Each row is a point. Examples show where two turns around zero, p and q, send a point. Where does a point land after both, in the order given? Backwards means that the second turn is done in reverse. Each puzzle has new turns, and all numbers are rounded.

Turn p:
[ -7 -22] -> [ 10 -21]
[ 23 -14] -> [26  6]
[-14  65] -> [-55  37]
[ -1 -29] -> [ 19 -22]
Turn q:
[-36 -10] -> [-35 -14]
[23 45] -> [18 47]
[36 -8] -> [37 -4]
[-23 -26] -> [-20 -28]
Where do these land?
q, then p: [ 15 -51] -> [ 49 -21]
q, then p: [  5 -14] -> [14 -5]
q, then p: [11 42] -> [-25  35]
p, then q: [-32  23] -> [-38 -10]

Turn p:
[  3 -27  17 -26] -> [  2 -36  -8 -19]
[22 31 -2 19] -> [24 26 19 13]
[ 15 -51  19  28] -> [  3 -48  -5  40]
[-32  34 -53 -47] -> [-20  53 -35 -52]
[-8 13 20 26] -> [-9  4 30 17]
Turn q:
[-13 -24 -18 -23] -> [-11 -10 -24 -29]
[-16  20 -35  37] -> [ 16  38 -31  24]
[  0 -50 -18  13] -> [ -9 -33 -42   7]
[  5 -13 -18  49] -> [ 10  -2 -32  43]
[-10  55  70 -29] -> [-24  27  86 -10]
[ 32  21   8 -20] -> [ 27  -7  31 -13]
[  2 -10  11 -27] -> [ -9 -15  11 -23]
Where do these land?
q, then p: [ -2 -10 -14  17] -> [  1  13 -14  15]
p, then q: [-11 -22  48  35] -> [-46 -24  -4  37]
p, then q: [-25   0 -12  43] -> [-16  34  -7  34]
p, then q backwards: [ 38   7 -24 -43] -> [ 16   8 -56 -21]
p, then q: [ 18  57 -26 -24] -> [ 41  20  45 -26]
p, then q: [-17 -33  28 -29] -> [-32 -27 -23 -26]

Turn p:
[-26  28  49  52 -21   9] -> [-10  44  21  12 -64  18]
[ 37 -23 -38 -24  26 -38] -> [ 31 -44 -27  16  39 -25]
[ 32  44 -21   0   2   1] -> [ 38  34 -10   6  26   4]
[ 20  18 -21 -38 -31 -28] -> [ 29   5 -41 -34  14 -21]
[  6 -16 -21  22 -19   6] -> [ -7  -6 -25  10  -1  28]
[ -9 -11  41   6  -4  29] -> [-13  -2  37 -15 -25  20]
[-61 -40  11 -18  47  21] -> [-69 -30  45   6  11 -25]
Turn q:
[ 40 -14 -26 -15 -23 -18] -> [ 46 -34 -16   1   5  -2]
[ -7 -68   9 -35 -13 -11] -> [  6 -34  -6 -64   6  31]
[ -5  13 -24  31  -2  26] -> [-9 11 -5 41 13 18]
[  9  33 -60 -23  13 -16] -> [ 38  24 -44  16  28 -27]
[-5 19 -3 43 54 24] -> [-25  35  36  35  37  -8]
[-24   1  35  34   0  -8] -> [-49  -9  18   5 -13  -8]
[ -7  16  68 -35 -29   3] -> [ -5   7  16 -33 -75  -5]
Where do these land?
q, then p: [ -8 -60   2 -16  47  16] -> [ -1  -6  65 -24  32 -24]
q, then p backwards: [13 36  6 63  4 27] -> [-22   2   0  52  55   3]
q, then p: [-27  47  20 -28   7 -16] -> [ 11  34 -42 -15  -9 -33]
p, then q: [ 46   0   1   7 -19   2] -> [40 -1 18 14  4 21]
p, then q: [ -7 -29  14   8  -8   3] -> [-10 -10  -7 -11  -8  28]
p, then q: [ 20 -18   8  -8  23 -56] -> [ 10 -62   4  -5  22 -10]
q, then p: [-36  24 -51 -25 -54  24] -> [-11  38 -47  13  52  44]

Turn p:
[ 12 -18  14  28   1  28 -34 -24  42] -> [ -4  12   8  32  33  -4 -34  -8  47]
[-30  17  14  23   8   1  -7  11  47] -> [-18  34  37  -1  12 -20  -1  21  23]
[-35  21   8 -15 -19 -10  14 -46 -45] -> [  1  16 -17 -35 -43 -16  -4 -51 -17]
[-37  25  -9  16 -10 -24 -60 -19  -1] -> [ 30  34   6   3   6 -67 -13 -14  -4]
[ 32 -55  40  30 -12 -21  23  39   1] -> [-15 -57  55  42 -10  29   0   3  -5]
[-27  30   1 -23  46   1 -16 -31 -26] -> [ 33  30 -11 -57   6  -2 -22 -12 -11]
[ 25 -23 -49  40   4  23  12  23  29] -> [-26 -18  -5  29  60   8  38  10  15]
[-19 -18 -34 -62  15  14  22  26  12] -> [-34 -19 -39 -36   6   3  -5  51 -21]
[ 51 -18   9   8 -39  36  24  47 -42] -> [-15 -20 -14  62 -13  59  19  -7 -41]
[ 29  39   4 -46   6 -47  21 -26 -17] -> [ 48 -13 -22 -38 -55   9  22   6  14]
Turn q:
[ 17  22 -12 -14 -36  52  19  41 -47] -> [ 32   8  19  19 -17 -10  34  55 -55]
[-37  34 -21 -19  22  -7   8  26  -2] -> [ 10  32  -8 -29  14 -38  23  14  15]
[-26  -3  14  -3  27  48  28  15 -30] -> [-10  42  25  -2  28 -14   0  14 -47]
[-34 -15  45  23 -34  -9  56  -4  46] -> [-49   9  61   7 -14  14  38 -44  19]
[ 13  -4   5   9  46 -72  -1  -8 -30] -> [ -9 -37 -12  13  52 -37 -32   2  42]
[ 17 -36   7   0 -30  25 -43 -15  32] -> [ -2 -11  -8 -10 -37  64 -21  -8  -8]
[  3 -37 -18   5 -20  22  26 -37  -3] -> [-43 -10 -15  18 -18  10   6 -15 -39]
[ 20 -45 -31 -50   9   7 -22   2 -25] -> [ -9 -36 -36 -36   7   8 -18  37 -37]
[  2  41  17  56 -18 -71  33  16  43] -> [  6 -11  27  41   7 -10  47 -37  86]
[ -6  24  12  15 -30   3 -59 -25  -1] -> [ 22  15  -5  13 -51  12 -41   4  25]
[ 16   3 -35  -1  60 -18 -22  21 -13] -> [ 24  -1 -47 -11  55  -9 -11  17  12]
[ 15  15  17 -21   4  20 -24 -31  29] -> [ 27  -1  -2 -21 -23  11 -25 -37 -11]
Where do these land?
q, then p: [ 54   6  -9  38  37  15  21 -24   0] -> [ 28 -12   2 -10  51  14  12 -54  13]
p, then q backwards: [-24  -5  22  -1 -45  -6 -34 -34 -11] -> [-12  35   9   6  -1  -3  -4 -63 -12]
p, then q: [ 47  -4 -12  27   3 -13  36 -10 -13] -> [-29  -5   4  11   8  18  15 -37 -43]
p, then q: [  1 -18 -37  24   1  42  33   0 -25] -> [-34  37 -24  -1  17 -30  -9 -14 -34]
q, then p: [ 21  13 -32  27  15 -22  57 -13  -1] -> [ -7 -30  27 -37  23  -8  34 -36  19]
q, then p: [ 21 -39 -41  51  31 -14  19  -2  -7] -> [-18   6  12 -34  73  -5  21 -18  -5]
q, then p: [-10  46  -7 -43 -12 -23 -65 -20   1] -> [ 22 -25 -42  47 -25 -36   2  44  22]
p, then q: [ 18   7   6 -54 -40 -16 -48   3   7] -> [ 17 -25 -29  31 -16  30  24  40  38]
q, then p: [-46 -14  34 -43  16  18   7  18  45] -> [  2  27 -26 -41 -53  19 -40  20   1]
q, then p: [-54  -6  58 -40  30   9   5  51 -11] -> [ 32  27  25 -32 -48  28 -43  55 -17]
q, then p: [-29  14  17  12 -37  12 -31  32  16] -> [-19  38  -2  34 -29  20   7  28  13]
